Each point is reached from the start by the listed moves, each made once or not at all, plus a little noise. Say if it took an odd or an even number of moves. Then give how often each move was made.

Moves:
(1): [0.33 0.24 0.15]
(2): [-0.16  0.21  0.06]
(3): [ 0.01 -0.11  0.45]
Start: [ 0.08 -0.09  0.01]
Points:
[0.23 0.36 0.20] => even (1, 1, 0)
[ 0.10 -0.25  0.42] => odd (0, 0, 1)
[0.23 0.23 0.66] => odd (1, 1, 1)

Moves:
(1): [ 0.53  0.10 -0.03  0.03  0.29  0.18 -0.03 -0.02 -0.11  0.20]
(2): [-0.09  0.54  0.03  0.07 -0.02 -0.03  0.02 -0.01 -0.08 -0.02]
(3): [ 0.00  0.02  0.40 -0.21 -0.03  0.11 -0.05 -0.22 -0.02 -0.11]
(4): [-0.02 -0.12  0.18  0.44 -0.11  0.08  0.04 -0.01 -0.03 -0.05]
(5): [-0.25  0.01  0.02  0.16  0.47  0.09 -0.12  0.01  0.17  0.13]
(6): [-0.20 -0.01 -0.10 -0.03 -0.14  0.53  0.02  0.08 -0.02 -0.04]
(7): [ 0.03 -0.04  0.02  0.00  0.08  0.03  0.45 -0.06 -0.11 -0.06]
(8): [ 0.03  0.07  0.23  0.01  0.04  0.02 -0.02  0.38 -0.05 -0.04]
(9): [ 0.06  0.07  0.01 -0.05  0.05  0.06  0.18  0.03  0.53 -0.12]
Start: [ 0.02  0.23  0.03  0.00 -0.29 -0.08 -0.09  0.04  0.12 -0.06]
Points:
[ 0.52  0.79  0.48  0.56 -0.04  0.18  0.36  0.34 -0.23 -0.07] => odd (1, 1, 0, 1, 0, 0, 1, 1, 0)
[ 0.34  0.82  0.52  0.23 -0.18  0.87  0.57 -0.16  0.29 -0.26] => odd (1, 1, 1, 1, 0, 1, 1, 0, 1)
[0.24 0.83 0.22 0.65 0.39 0.28 0.03 0.06 0.59 0.11] => odd (1, 1, 0, 1, 1, 0, 0, 0, 1)
[-0.14  0.27  0.11  0.11  0.34  0.09  0.43 -0.01  0.74 -0.11] => odd (0, 0, 0, 0, 1, 0, 1, 0, 1)

Moves:
(1): [ 0.62  0.02  0.03  0.14  0.24  0.35  0.22 -0.14 -0.02  0.00 -0.08  0.23
 -0.18 -0.05]
(2): [ 0.08  0.43 -0.14  0.15 -0.08  0.12 -0.03  0.05 -0.03  0.08 -0.05  0.00
  0.05  0.05]
(3): [-0.28  0.33  0.59 -0.06  0.08  0.02  0.06 -0.28 -0.13  0.19  0.05 -0.14
  0.20  0.17]
(4): [-0.17  0.06  0.05  0.64 -0.04  0.07  0.02 -0.28  0.17 -0.34 -0.11 -0.11
 -0.02  0.21]
(5): [-0.17  0.16 -0.10 -0.01  0.50  0.04  0.10  0.06  0.13 -0.01  0.09  0.03
  0.05 -0.06]
(6): [-0.27  0.04  0.00 -0.03 -0.16  0.45 -0.02  0.06 -0.05  0.09 -0.08 -0.30
 -0.33 -0.17]
(7): [-0.05  0.10  0.02 -0.10 -0.22 -0.19  0.59  0.02  0.07  0.00  0.14  0.12
 -0.01 -0.06]
(8): [ 0.06 -0.10  0.30  0.19 -0.02  0.20  0.01  0.63  0.06  0.02  0.07  0.16
  0.00  0.08]
(9): [ 0.09 -0.08  0.01  0.06 -0.09  0.15  0.13 -0.02  0.60  0.09 -0.23 -0.14
  0.35 -0.06]
(10): [ 0.02 -0.01 -0.11  0.33  0.01 -0.08  0.09 -0.04 -0.08  0.53  0.20 -0.10
 -0.01 -0.01]
(11): [ 0.23 -0.07  0.06 -0.05 -0.11  0.11 -0.19 -0.11  0.13 -0.26  0.61 -0.18
 -0.12 -0.08]
(12): [-0.10 -0.06 -0.09  0.00 -0.05  0.39 -0.07 -0.10  0.20  0.26  0.01  0.57
  0.02  0.01]
(13): [-0.15 -0.13 -0.02  0.18  0.00  0.36  0.06 -0.16 -0.40 -0.10  0.21 -0.14
  0.58  0.01]
(14): [ 0.07 -0.07 -0.24 -0.17 -0.04  0.14  0.02 -0.04  0.01  0.07  0.05 -0.10
 -0.03  0.44]
Start: [ 0.22 -0.15  0.14 -0.04 -0.17  0.02 -0.02 -0.33 -0.10  0.13 -0.08 -0.33
 -0.04 -0.11]
Points:
[ 0.22  0.03  0.72  0.29  0.16  0.65  0.16 -0.12  0.61  0.75  0.83 -0.72
  0.38  0.43] => odd (0, 0, 1, 0, 1, 0, 0, 1, 1, 1, 1, 0, 0, 1)
[ 0.27  0.78  0.80  0.26  0.44  1.18  0.38  0.10 -0.14  0.48 -0.14 -0.35
 -0.23  0.03] => even (1, 1, 1, 0, 1, 1, 0, 1, 0, 0, 0, 0, 0, 0)
[-0.28 -0.21 -0.03  0.73  0.28  0.81  0.09 -0.84 -0.08 -0.07  0.14  0.00
  0.55  0.02] => even (0, 0, 0, 1, 1, 0, 0, 0, 0, 0, 0, 1, 1, 0)

Moves:
(1): [ 0.58  0.13 -0.09 -0.04  0.06  0.05  0.18 -0.02  0.23  0.33  0.39 -0.01
 -0.28  0.06  0.11  0.05 -0.06 -0.26  0.19  0.03  0.07  0.08  0.18 -0.07
  0.13  0.07]
(2): [-0.12  0.27  0.08  0.00 -0.11  0.01 -0.07  0.08 -0.10 -0.02  0.13  0.02
 -0.07 -0.10  0.15 -0.04  0.13  0.07 -0.13 -0.01 -0.05 -0.13 -0.19  0.15
 -0.02  0.03]
(3): [-0.01 -0.13  0.46  0.05  0.00 -0.24  0.10 -0.11  0.06 -0.10  0.08 -0.07
  0.24 -0.26 -0.05  0.04  0.01 -0.01 -0.15  0.09  0.27 -0.01  0.02 -0.09
  0.01 -0.24]
(4): [-0.14 -0.01 -0.06  0.25  0.10  0.12  0.13  0.08 -0.09 -0.07  0.00 -0.17
  0.03 -0.14  0.01  0.09  0.05 -0.07  0.00 -0.01  0.05  0.00 -0.10  0.35
 -0.02 -0.05]
(5): [-0.15  0.00  0.18 -0.27  0.39  0.07 -0.13 -0.04 -0.20 -0.04  0.02 -0.01
  0.05 -0.10 -0.07 -0.04 -0.10  0.09  0.20  0.00  0.02 -0.13 -0.04  0.20
 -0.21 -0.09]
(6): [-0.03 -0.23 -0.01 -0.08 -0.05  0.44  0.06 -0.02  0.00  0.23 -0.25  0.14
 -0.06 -0.08  0.01 -0.07  0.13 -0.27 -0.08  0.05  0.11 -0.19 -0.21  0.01
  0.25 -0.24]
(7): [-0.01  0.01 -0.02 -0.29 -0.06 -0.12  0.54  0.13  0.12 -0.11 -0.12 -0.25
  0.00 -0.10  0.24  0.18 -0.15  0.15  0.06 -0.14 -0.16 -0.02 -0.03  0.00
  0.00  0.06]
(8): [ 0.12 -0.17  0.22  0.01  0.10 -0.05 -0.05  0.35  0.18 -0.01 -0.08  0.11
  0.04 -0.01  0.16  0.02  0.28 -0.16 -0.03 -0.18 -0.14 -0.07  0.10  0.14
 -0.07 -0.14]
(9): [-0.23  0.10 -0.12  0.10  0.22 -0.12  0.03 -0.07  0.55  0.07 -0.01 -0.03
 -0.03 -0.01 -0.07 -0.31  0.09 -0.08 -0.03  0.23  0.05 -0.10  0.01  0.03
  0.06 -0.15]
(10): [-0.01  0.21  0.11  0.01 -0.02 -0.17  0.12 -0.09 -0.11  0.21 -0.21  0.18
  0.04  0.04 -0.28  0.42  0.11  0.16 -0.10 -0.19 -0.25 -0.11 -0.05  0.15
 -0.11  0.21]
(11): [-0.05 -0.09  0.09 -0.12 -0.18  0.17  0.09 -0.15  0.22 -0.04  0.38  0.12
  0.06  0.10 -0.11 -0.03  0.15  0.09  0.25  0.02 -0.10  0.24 -0.02  0.14
 -0.20  0.13]
(12): [ 0.07  0.08  0.11  0.31  0.04  0.08  0.21  0.12  0.02 -0.13  0.12  0.55
 -0.03 -0.12 -0.08  0.17  0.07  0.09  0.21 -0.08  0.01 -0.13  0.15 -0.34
 -0.07 -0.03]
(13): [ 0.14 -0.03 -0.09 -0.08 -0.01  0.03  0.03 -0.07  0.03  0.02 -0.04  0.07
  0.28 -0.02 -0.03 -0.13  0.07  0.01 -0.04 -0.06  0.06 -0.12  0.10  0.00
 -0.20  0.03]
(14): [-0.13  0.08  0.08  0.04 -0.01  0.00 -0.04 -0.06 -0.17  0.11 -0.03 -0.07
  0.11  0.33  0.13  0.14  0.10  0.00  0.17 -0.11  0.16 -0.05  0.09 -0.11
 -0.09 -0.23]
(15): [-0.05 -0.10 -0.03 -0.03  0.11  0.02 -0.22 -0.07 -0.04  0.13  0.11  0.27
  0.04 -0.13  0.47  0.14 -0.01  0.12  0.06 -0.10  0.00  0.13 -0.04  0.04
  0.16 -0.21]
(16): [ 0.10  0.28 -0.13 -0.15  0.09  0.14 -0.09 -0.20  0.11 -0.44  0.00  0.09
 -0.04 -0.06 -0.12  0.29  0.12 -0.04 -0.03 -0.03 -0.18  0.05 -0.02 -0.01
 -0.09  0.13]
(17): [ 0.02 -0.11 -0.13 -0.29  0.01 -0.04  0.19 -0.20 -0.22 -0.05 -0.06  0.01
 -0.10 -0.01 -0.02 -0.11  0.28 -0.12  0.10  0.27  0.09  0.18  0.07  0.08
 -0.03 -0.10]
(18): [ 0.29  0.11  0.04 -0.07 -0.09  0.11  0.07  0.09  0.18  0.07 -0.16 -0.21
 -0.23 -0.02  0.04  0.16  0.04  0.40  0.04 -0.03 -0.01  0.23 -0.01 -0.10
 -0.22 -0.03]
(19): [ 0.01 -0.04 -0.02  0.06  0.05 -0.02 -0.04 -0.02  0.11 -0.02 -0.18 -0.08
  0.05 -0.21 -0.01  0.06  0.25 -0.08  0.27  0.02 -0.07 -0.07 -0.14 -0.14
 -0.05  0.18]
(20): [-0.07  0.23 -0.08 -0.13 -0.21  0.03  0.02  0.18 -0.02  0.01 -0.15  0.02
  0.12 -0.01 -0.12  0.18 -0.19  0.02  0.05  0.43 -0.19  0.09 -0.06  0.01
 -0.07 -0.22]
(21): [-0.13 -0.02 -0.12 -0.12 -0.14 -0.15 -0.05  0.29  0.02  0.08  0.04  0.00
 -0.04 -0.03 -0.20  0.23  0.01 -0.02 -0.14 -0.03  0.34 -0.03  0.08 -0.01
 -0.12 -0.06]
(22): [-0.08  0.35 -0.02 -0.11 -0.02  0.00  0.04  0.10 -0.04 -0.09 -0.12  0.16
  0.19  0.11 -0.02 -0.02  0.02 -0.09  0.17 -0.29  0.17  0.45 -0.15 -0.06
  0.04  0.17]
(23): [-0.01  0.10  0.01 -0.12  0.03  0.10 -0.03 -0.07  0.06  0.11  0.00 -0.18
 -0.15 -0.16  0.11 -0.01  0.03 -0.06  0.05  0.03 -0.11  0.05  0.39 -0.10
 -0.12  0.08]
(24): [-0.05  0.14  0.09  0.01 -0.40  0.02 -0.15  0.02  0.01 -0.16 -0.24 -0.01
 -0.14 -0.02 -0.03  0.08 -0.11  0.04  0.21  0.01  0.37 -0.07  0.14  0.34
 -0.08  0.03]
Start: [-0.27 -0.34  0.18  0.18  0.10  0.08 -0.23 -0.06 -0.21  0.04 -0.37  0.08
 -0.11 -0.05 -0.26 -0.32 -0.04  0.08 -0.01 -0.04  0.32  0.11 -0.36 -0.40
  0.00 -0.48]
Points:
[-0.71  0.45 -0.13 -0.59  0.08  0.41  0.36  0.05  0.43 -0.18 -1.67  0.36
 -0.08 -0.80  0.00  0.65  0.94 -0.39  0.66  0.00  0.04  0.41 -0.49  0.44
 -0.14 -0.73] => even (0, 0, 0, 1, 0, 1, 1, 1, 1, 1, 0, 0, 0, 0, 1, 1, 1, 0, 1, 1, 0, 1, 1, 1)
[ 0.58  0.50  0.09 -1.16  0.32  0.25  0.76 -0.56  0.21 -0.24 -0.49  0.18
 -0.11 -0.24 -0.50  0.45  0.68  0.39  1.07 -0.46  0.00  0.84 -0.48 -0.15
 -0.87  0.28] => odd (1, 0, 0, 0, 1, 0, 1, 0, 0, 1, 1, 0, 1, 0, 0, 1, 1, 1, 1, 0, 0, 1, 0, 0)
[ 0.11 -0.18  0.40 -0.23  0.21  0.44  0.06 -0.24  0.68  1.04 -0.30  0.58
 -0.55 -0.12  0.31  0.12  1.44 -0.03  0.72 -0.07  0.19  0.21 -0.53 -0.10
 -0.16 -0.97] => even (1, 1, 0, 0, 0, 1, 0, 1, 1, 1, 1, 0, 0, 1, 1, 0, 1, 1, 1, 0, 0, 0, 0, 0)
[ 0.01  0.05  0.17 -0.21 -0.19  0.21  0.22 -0.16 -0.03 -0.34 -0.27  0.78
 -0.35 -0.15 -1.08  0.81  0.74  0.68  0.33 -0.16  0.29  0.54 -0.20 -0.53
 -0.86 -0.25] => odd (0, 0, 0, 0, 0, 0, 0, 0, 0, 1, 1, 1, 0, 0, 0, 1, 1, 1, 0, 0, 1, 0, 0, 0)
[-0.18  0.68 -0.02 -0.38 -0.20  0.92 -0.43 -0.04 -0.25  0.05 -0.94  0.59
  0.27 -0.04  0.24  0.36  0.42  0.28  0.19 -0.09  0.43  0.59 -0.86 -0.46
 -0.22 -1.04] => odd (0, 1, 0, 0, 0, 1, 0, 0, 0, 0, 0, 0, 1, 1, 1, 1, 0, 1, 0, 1, 0, 1, 0, 0)
[-0.92  0.03  0.97 -0.18  0.14  0.24  0.35 -0.46 -0.15  0.34 -0.33  0.96
  0.16 -0.37 -0.81  0.01  0.79  0.15  0.52  0.67  0.44 -0.21 -0.60 -0.12
 -0.41 -1.41] => odd (0, 1, 1, 0, 1, 1, 0, 0, 1, 1, 1, 1, 0, 1, 0, 0, 1, 0, 0, 1, 0, 0, 0, 0)
